Each point is reached from the start by the listed moves, each made 0, 1 or 2 times, or once backwards (-1), plus a little noise. Say if it took an odd or an even number of moves. Then give how often each move was made.

Moves:
(1): [0.09 0.22 0.17]
(2): [-0.15 -0.09  0.16]
Start: [-0.16  0.35 -0.04]
Points:
[-0.41  0.05 -0.05] => even (-1, 1)
[-0.35  0.39  0.46] => odd (1, 2)
[-0.54 -0.05  0.13] => odd (-1, 2)

Moves:
(1): [ 0.33 -0.05  0.15  0.08  0.10 -0.10 -0.47  0.09]
(2): [ 0.16  0.25 -0.09  0.05 -0.40 -0.08  0.32  0.00]
(3): [-0.19  0.07  0.14 -0.09 -0.07  0.02 -0.11  0.26]
(4): [ 0.19 -0.03  0.22  0.15  0.30  0.31  0.33  0.03]
(5): [-0.06  0.12  0.28 -0.21  0.03 -0.03 -0.12 -0.24]
(6): [-0.01 -0.02  0.08  0.19 -0.15  0.13 -0.07 -0.09]
(7): [ 0.19 -0.11  0.02 -0.21 -0.13  0.19  0.03  0.05]
(8): [-0.16  0.17 -0.13 -0.05  0.05  0.26 -0.18  0.01]
Start: [ 0.14  0.05  0.01 -0.08  0.06 -0.15  0.17 -0.06]
Points:
[-0.14  0.09  0.21  0.64  0.45  0.58  1.21  0.28] => odd (-1, 0, 1, 2, -1, 1, -1, 0)
[-0.20  0.42 -0.50  0.08 -0.84 -0.11 -0.08  0.33] => even (0, 1, 1, -1, -1, 1, 0, 1)
[-0.68 -0.15  0.02  0.01  0.05  0.23  0.16  0.51] => even (-1, -1, 2, 0, -1, 1, 0, 0)

Moves:
(1): [ 0.01 -0.05  0.01  0.05  0.06 -0.14  0.09 -0.20  0.23  0.16 -0.11 -0.19
  0.17 -0.01  0.17  0.04 -0.21  0.03  0.00]
(2): [ 0.06 -0.04 -0.05 -0.14 -0.04 -0.06 -0.08 -0.13  0.03  0.06  0.07  0.09
 -0.12  0.06 -0.04 -0.10 -0.02  0.00  0.11]
(3): [-0.09  0.20  0.12 -0.09 -0.03  0.19 -0.03  0.04  0.04  0.11  0.02  0.17
 -0.03 -0.12  0.03  0.04  0.10 -0.08  0.09]
(4): [ 0.03 -0.05  0.24 -0.03 -0.02  0.06  0.02 -0.25  0.09 -0.30 -0.06  0.06
  0.05  0.05  0.14 -0.05 -0.23  0.02 -0.07]
(5): [-0.13  0.03 -0.12  0.14  0.25  0.12  0.06 -0.11  0.24 -0.03 -0.13 -0.16
 -0.02 -0.06 -0.07 -0.01  0.04 -0.05 -0.03]
(6): [-0.01  0.00 -0.19  0.18  0.16  0.06 -0.03  0.12  0.06  0.14 -0.09 -0.12
  0.00  0.06  0.05  0.00 -0.05  0.03  0.17]
(7): [-0.33  0.16 -0.03 -0.03  0.04 -0.05 -0.11 -0.16 -0.03  0.16 -0.07  0.08
  0.17 -0.39 -0.07  0.12 -0.01 -0.03 -0.01]
(8): [-0.05 -0.04  0.00 -0.07 -0.05 -0.04 -0.11  0.17  0.21  0.12 -0.09  0.04
 -0.01  0.07  0.03 -0.19  0.05  0.12  0.08]
(9): [-0.31  0.14  0.24  0.09  0.16  0.00 -0.13  0.03  0.06  0.01 -0.19  0.04
 -0.23 -0.14 -0.01  0.05 -0.04 -0.12 -0.10]
(10): [ 0.07 -0.04  0.05  0.14  0.01  0.02  0.06 -0.04 -0.04  0.04  0.05  0.08
  0.04 -0.02  0.06  0.01  0.04  0.15  0.03]
(11): [-0.05 -0.07  0.01  0.00  0.07 -0.06  0.22  0.23 -0.08  0.01  0.15  0.09
 -0.01  0.10  0.04  0.11  0.01 -0.05  0.20]
(12): [ 0.07 -0.09  0.01 -0.12  0.01 -0.03  0.11  0.09  0.07  0.02 -0.12  0.08
 -0.01  0.08  0.09  0.12  0.00  0.09  0.04]
(13): [ 0.18  0.37  0.02 -0.12 -0.07 -0.05 -0.08  0.04  0.27 -0.08 -0.14  0.27
 -0.09  0.08 -0.20 -0.06  0.15  0.00 -0.06]
(14): [-0.05  0.04  0.00  0.07 -0.06  0.00  0.02  0.08  0.02 -0.09 -0.29 -0.08
 -0.24  0.25 -0.17 -0.07  0.10 -0.13  0.03]
(15): [-0.04  0.04 -0.06  0.10  0.10  0.05  0.04  0.16 -0.15  0.11 -0.07  0.07
 -0.03 -0.04  0.05 -0.14  0.07  0.00 -0.04]
(16): [-0.06  0.11 -0.18  0.07  0.05 -0.01  0.01 -0.01 -0.05 -0.02  0.00 -0.26
 -0.12  0.08 -0.01 -0.05  0.03 -0.02  0.08]
(17): [-0.07 -0.10 -0.09  0.07 -0.04 -0.03 -0.03 -0.08  0.06  0.03  0.09 -0.07
  0.03 -0.03  0.16  0.00 -0.06 -0.03  0.03]
(18): [-0.05  0.00 -0.02 -0.06 -0.15  0.12  0.11 -0.16  0.03 -0.08  0.20  0.01
 -0.02 -0.02  0.00  0.02 -0.26  0.02 -0.01]
Start: [-0.11 -0.20 -0.06 -0.17  0.08  0.10 -0.20 -0.08  0.03  0.02  0.11 -0.08
 -0.26  0.16  0.08  0.18  0.05  0.07  0.02]
Points:
[-0.55  0.18  0.38 -1.03 -0.08 -0.08 -1.17 -0.90  0.75  0.87 -0.15  0.62
  0.41 -0.90  0.42  0.21 -0.30  0.11  0.31] => odd (1, 2, 2, 1, -1, 1, 2, 1, 0, -1, -1, 0, 0, -1, -1, -1, 0, -1)
[-0.76 -0.47 -1.16  0.25  1.00  0.45  0.35 -0.43  1.04  0.87  0.08 -1.54
 -0.59  0.26  0.90  0.46 -0.92  0.01  0.73] => odd (2, 1, 1, -1, 2, 2, -1, 0, 1, -1, 0, 2, -1, -1, 0, 2, 1, 2)
[-0.63  0.00  0.13 -0.18  0.90  0.09  0.05  0.73 -0.06  0.38 -0.39  0.29
 -1.17  0.19  0.29  0.39  0.64 -0.56  0.02] => odd (0, 1, 1, -1, 1, -1, -1, -1, 2, -1, 1, 2, 0, 0, 2, 0, 1, -1)
[-0.35 -0.06  0.01  0.32  1.18  0.06 -0.14 -0.35  0.62  0.74 -0.43 -0.36
 -0.70  0.07  0.70  0.24 -0.12 -0.02  0.27] => odd (2, 2, 1, 0, 1, 1, -1, -1, 2, 1, 0, 1, 0, -1, 1, 1, 0, -1)
